Each row of a before or after table is a point. The points were changed in one or more steps. Then noise was added and the rows were shuffled. The steps act on columns, c1 being the first. Name the steps. A step turns or swaps two columns, mirrors them in a line or flattens them onto one, adds a multiple of one to another, or multiplies or shifts one. Angles are multiples of 10 degrees, from the lower column toward the higher: turns from -170 to 170, lines from 10 to 170 but not 90. Use the fewest steps. Two steps may share a column if one is a turn and the other turns, adds or multiplies; they go together, in the order done. Otherwise the lowest column goes first.

Before, 13 rows:
[[-46  74]
 [-16 -17]
 [ 10 -11]
 [  8 -20]
 [-66  38]
 [-25 -20]
 [-62  95]
 [-38  -8]
 [ -4  10]
 [-63  83]
 [-32  31]
 [ 31 -20]
 [-83  71]]
After, 13 rows:
[[  5   2]
 [ 24  27]
 [-12 -19]
 [  4   4]
 [-20 -23]
 [  2   0]
 [  0  -1]
 [ -6  -8]
 [ -6  -9]
 [ 14  23]
 [ 14  17]
 [  3   4]
 [-21 -26]]
Steps: flatten c1 and c2 onto the line at 50 degrees

Before (13 x 3):
[[-91 -20  40]
 [ 10  55 -16]
 [-28  -2  21]
 [  0  64  30]
 [ 29  -5 -29]
 [ 33  16  -5]
 [-44 -15   7]
 [-16 -25 -30]
 [  0  75  44]
 [-28 -36  26]
 [-70  24 -41]
 [ -5 -20  49]
 [ 53  40  -6]]
After:
[[-90 -21  -1]
 [-18 -24   0]
 [ -1  65   0]
 [ -1  73  -3]
 [ -6 -20  -1]
 [-27 -37  -3]
 [-28   0   0]
 [  8  53   0]
 [ 56  41   1]
 [-44 -17  -2]
 [-71  26   2]
 [ 34  -5   1]
 [ 34  16  -2]]
Steps: multiply c3 by 0

Before, 11 rows:
[[ -7  -9  85   4 -17  -6]
 [ 12  22  29 -31  31  16]
 [-42   5  56 -20 -20  14]
 [ 20   4  -4  14  66  15]
 [  5 -41  25 -25  14  16]
 [ 26  69  10 -26  24 -27]
 [ -2 -31   8 -14   9   7]
 [-44 -32  -1 -45  30 -59]
 [ 21 121  21 -15   6  13]
 [-11 -40  20 -44   4 -38]
 [ -3 -10   3   5 -17  18]]
After (11 x 6):
[[ -2 -30  -1  12  14   8]
 [ 21 122 -10  18  18  11]
 [  5 -40  -9  21  31  16]
 [-11 -41   5  38  27 -38]
 [-42   4 -37  51   7  15]
 [ -3  -9  -6   6 -17  17]
 [ 20   4  -2 -45  50  13]
 [ 11  22 -11  19  44  16]
 [ -6  -9 -73  42   5  -6]
 [ 27  67   5  12  34 -26]
 [-45 -32  24  17  46 -58]]
Steps: turn c3 and c4 by 150 degrees; turn c4 and c5 by 30 degrees

Before:
[[ 22 -24 -27  33  -6  33  26   6]
 [  9   8   5 -55 -10   3 -10 -22]
 [-11 -37 -21   3  34   1  17  41]
 [-22 -19 -16 -33  33   0 -64 -48]
 [ 40  18  20 -40  46  30   0  25]
 [ 36  37  47 -12  43 -43 -44 -46]
 [ 62  40  33  37  27   6 -62 -11]
 [ 14  61  50 -23  81  27  32 -34]
 [ 40  49  41  18   8  -5 -48   1]
 [ 59 -35  24   0  -3 -21  15 -28]
 [ 39   5  -2  17  -7 -12   0  30]
 [-28 -37  44  23 -17  34  17 -19]
 [ -7 -42   0  43  81  -1 -40  -8]]
After:
[[  35   36  -44   21   46  -45  -72  -46]
 [  38    5    1  -18   -9  -13    0   29]
 [  39   49  -44   -9    9   -3  -76    3]
 [  59  -37  -22    6   -2  -21   23  -28]
 [ -20  -22   23   29   32   -1 -101  -49]
 [  40   18  -13   42   46   31    1   24]
 [  59   39  -38  -32   26    5  -97  -11]
 [  12   57  -47   33   80   27   51  -36]
 [  20  -26   20  -39   -6   35   41    6]
 [   8    9    6   54   -8    5  -16  -23]
 [  -8  -43   -7  -43   79   -2  -64   -9]
 [ -28  -37  -47  -13  -16   34   27  -19]
 [ -10  -38   21   -8   35    2   28   41]]
Steps: turn c3 and c4 by 170 degrees; multiply c7 by 1.6

Before:
[[-49  -9 -42 -24  14  50  -2 -24  23 -10  13]
 [ 66  -7 -31 -13 -19  61   2 -56 -18  45   7]
 [ 52 -41 -30  -6 -57  18 -33 -15  16 -11  -6]
 [  1   0   2  63  43 -31 -65 -18  32 -48 -42]
 [ 31  10  -6   7  85 -24 -60  14  56 -65  -1]
 [-15 -59 -44  15  13  17   7 -43   6  38  45]
 [ 13  13  22   0  23 -48 -38  -4  71  22 -51]
 [  0  33 -16  30  36 -58 -39  25   6 -14 -57]
 [  6  48   6  63  36  -9 -45  35  78 -24  -7]
 [-32  -1  41  35  48 -10 -33 -27  24 -44 -28]
 [  8  23   6  30  26 -52   1 -24  36 -72   2]
 [ 67 -60  15  -6 -36  25  20  16 -29  31 -21]
 [ 20  -4  -7 -27 -27  29 -48 -17 -14  27  63]]
After, 13 rows:
[[ -1  33 -16  11  37 -61 -39  25   6 -14 -57]
 [ 67 -60  15  -5 -36  25  20  17 -30  32 -21]
 [  8  24   5  11  25 -56   2 -24  35 -73   2]
 [ 12  12  23   8  23 -47 -37  -4  71  22 -51]
 [  1   0   2   8  41 -40 -64 -18  31 -49 -43]
 [-16 -60 -42  -1  14  14   7 -42   5  38  46]
 [-31  -2  40   2  48 -14 -32 -27  25 -45 -27]
 [-49  -9 -42  -8  15  53  -2 -24  21 -11  13]
 [ 66  -6 -30 -11 -18  61   2 -56 -20  46   8]
 [  6  48   7   3  37 -20 -45  34  79 -23  -8]
 [ 20  -5  -7  -7 -27  33 -48 -17 -14  27  64]
 [ 31  10  -5   5  86 -24 -60  13  58 -65   0]
 [ 53 -40 -31  -5 -58  19 -33 -15  17 -12  -5]]
Steps: flatten c4 and c6 onto the line at 100 degrees

Before (12 x 12):
[[  -6  -38  -19   13   42  -62  -26  -15   27   24  -15   62]
 [ -67  -46   45   -2    4    7  -33   44  -22  -26  -21   18]
 [  16   17   15   41   31   19  -22  -47   28   27  -23   -4]
 [ -39   -7  -28   33   50  -44  -13    2   -4   37  -20  -23]
 [ -65  -31  -11    9   22   26   36    5  -48  -48    0   39]
 [  18    0   36  -42   30  -50  -49  -43  -35  -45  -18  -38]
 [   7   51   49   45  -38  -61  -25   47   17  -71   -3  -26]
 [  38    6  -21  -22   15   30   12   38  -29   -1  -36  -21]
 [ -76  -42   -3  -13   18   19  -32   16   44   27 -110   31]
 [  27  -31   -2   50  -21    1   18    8  -54   15  -93   51]
 [ -44  -13  -43   35  -35  -23  -46   59   46  -21    2  -37]
 [ -63   36  -37  -21   -7  -19  -48   27  -54   31  -25  -26]]
After:
[[  45    8   17   20    4   23   10   34   11   14  -35  -22]
 [  42    3  -45   36   -5  -61  -51  -38   -5  -33  -17  -39]
 [  60  -28   14  -52    1    7   19    6  -13    5  -93   49]
 [ -24  -49  -44   -5    7   -4  -31   42  -68   -1  -21   20]
 [ -11   49  -44  -53    9  -77  -24   41   15  -42    0  -24]
 [ -20   -6   35  -30    3  -16  -16   12  -37   -9  -20  -24]
 [ -14   19   -9  -45   -4   28  -24  -38   30   12  -21   -4]
 [  -1   38   33   29    6    2  -47   24  -84   -1  -23  -28]
 [ -25  -38   24  -14   -3  -36  -28   -7   13  -21  -13   60]
 [ -66  -16   52  -29    8  -23  -46   50   -9  -15    2  -36]
 [   1  -29   16   -8    1    0   32    9  -81   -3    2   39]
 [ -85  -39   -1   17    6   26  -34   20  -28   17 -111   35]]
Steps: turn c1 and c9 by 50 degrees; turn c3 and c4 by -170 degrees; flatten c5 and c8 onto the line at 80 degrees; flatten c6 and c10 onto the line at 30 degrees

Before:
[[  30  -77  -10  -20  -23   -8    7   25  -26   -9   67  -52  -37   41
   -21   32    0    5]
 [  23  -12    1  -12  -24   13  -38  -21   38  -28    6    3  -26   45
   -65  -33    3   16]
 [  12    8   53  -54   42  -43   61   -5   38    1   44   28  -11   -2
    53    0   -9   28]
 [   5  -18   22  -47  -53  -13  -57  -17   -7  -30   55    3  -40   25
   -39   79  -18   16]
 [ -73  -21  -98   -1   39   27  -32    3  -19    8  -22  -44   24  -11
    -1  -34  -39   22]
 [  14  -28  -72  -14   38   17   40   13   30   21   48   32   17  -27
   -51   53    9   33]
 [  -1   13  -63   48  -57   23    1   -3   17   13   20    4   -6  -27
    32  -48   28  -56]
 [ -18   49    1  -44  -23   11  -26    4  -38 -108   11  -19  -56  -42
   -14  -23  -43    7]
 [  37   50    2  -18  -37   -5  -38  -21   -3   32    5  -29   -9    1
   -11  -24  -44   22]
 [ -30   49  -37   12  -12   53   29   23  -45  -49    7  -33  -36  -26
    25   -2   30   12]
 [ -40   77  -12  -54  -12   41   89  -12   73  -16  -48    4  -59   -7
   -29    1  -23   14]]
After:
[[   9   14  -64   49  -57  -27    2    4  -13   14   19    3   -7  -22
    33  -44   27  -54]
 [  11    9   54  -56   44   -6   65   -1  -41    3   45    2  -11   43
    57    3   -8   27]
 [ -11   45    0  -42  -23  -41  -27    3   39 -109   10    1  -53  -11
   -14  -19  -41    9]
 [ -11  -17   22  -51  -50   24  -57    1    3  -26   57   -1  -40   14
   -36   79  -19   16]
 [   4  -11    5  -12  -23   45  -38    2  -44  -28    8   -1  -23  -11
   -67  -32    0   16]
 [   9  -30  -73  -12   37  -24   43   -3  -33   22   50   -1   17  -18
   -55   56   12   30]
 [  76   74  -11  -52   -8   -8   86   -1  -28  -15  -49   -1  -59  -42
   -28    3  -24   13]
 [ -33   54    5  -18  -36    3  -39    2  -24   34    6    1   -8    2
   -11  -23  -44   21]
 [  44  -24  -94   -1   36  -11  -33    3   60    9  -21    1   26  -27
     1  -33  -41   19]
 [  -5   47  -38   10  -10  -26   26    0   55  -51    6    0  -35  -54
    24   -3   31   10]
 [ -41  -79  -12  -23  -20   39    7   -2   -3   -9   68    1  -36    9
   -23   31    0    4]]
Steps: turn c1 and c9 by -140 degrees; turn c6 and c14 by -90 degrees; multiply c8 by 0; multiply c12 by 0

Before (11 x 20):
[[-49  79 -26  41  20  46  -2  34 -23 -47 -27  13  -6  24 -14 -27 -52 -37
    0 -53]
 [ -9  30 -32  15   3 -10  17  59  11 -19  -2 -36 -21  30 -28 -27  35 -24
    1   4]
 [ -4  20  -9   6  32 -28   4 -26  52 -27 -10  40  31 -29   3 -42   7 -22
   -5  -6]
 [-22  46  31  -3 -10 -49 -25 -29  42  21 -49  14  58  10  66 -15   6  45
    1  12]
 [-28  17  48 -35 -30 -23  -5 -46 -27 -35 -33   6  62  11 -34  26 -26  20
    0 -36]
 [ 11  28  49 -24  29 -25   4  50  20 -57  19  36 -13 -46  26   8 -43 -26
  -35 -13]
 [ -4  42 -11 -20 -42  44  39 -22  23  43 -76 -39 -14 -16 -23 -23  21  14
   -8 -58]
 [ 34  23  49  42 -44  13   7   8   7  32 -25  -3 -28  35  48 -22  10  -8
  -29  43]
 [ 32  55  23  40 -48 -36 -39 -38   5 -23   1 -12  39  36 -33  -9 -42 -35
    3 -56]
 [ 11  43 -37  -2 -71 -19  54  -3 -41  40 -25 -18  44  34   4  55   1  46
   -2  42]
 [ 22 -18  31  21 -29  41 -31  28  12 -44  20  48  63  11  53 -12  -4 -36
   -3 -46]]
After:
[[  -2  -49  -36   -1  -71  -41   55   -1  -37   42  -26  -21   28   33
     3  -50   33   46   -3  -35]
 [   3  -49   32   -1   -7  -70  -23  -26   45   18  -47   -1   25   15
    67   18   77   43    3   -6]
 [   0  -28  -33   14    5    2   14   57   11  -18   -5   44  -22   28
   -29    1   50  -25    3    2]
 [   0  -43   23   40  -50  -54  -38  -38    7  -23    0   15   14   36
   -32    0   10  -34    0   65]
 [   0  -35   49   39  -44   26    8    8    6   36  -24   16  -14   36
    48   11   -9   -9  -29  -42]
 [  -2   25   33   20  -34    1  -29   29   12  -46   21  -29   76   11
    52   42  -64  -37    0   44]
 [  -1  -69  -23   41   21   41   -3   32  -21  -48  -30    5   19   26
   -15   28 -122  -38   -2   66]
 [   0  -34  -13  -23  -42   49   37  -25   19   48  -71   45    9  -15
   -23   -6  -44   20   -8   59]
 [   2  -19  -10    4   31  -40    0  -27   53  -28  -11   -6   13  -28
     4   60   48  -24   -5   13]
 [   0  -29   48  -25   31  -14    4   54   19  -56   20  -34  -25  -48
    26   18   -6  -28  -37   17]
 [   4  -12   49  -36  -30  -51   -5  -47  -25  -34  -33  -20   43   12
   -35  -14   10   22   -1   38]]
Steps: multiply c1 by 0; turn c2 and c20 by 170 degrees; add -1.5 times c6 to c17; turn c6 and c13 by 30 degrees; turn c12 and c16 by 140 degrees
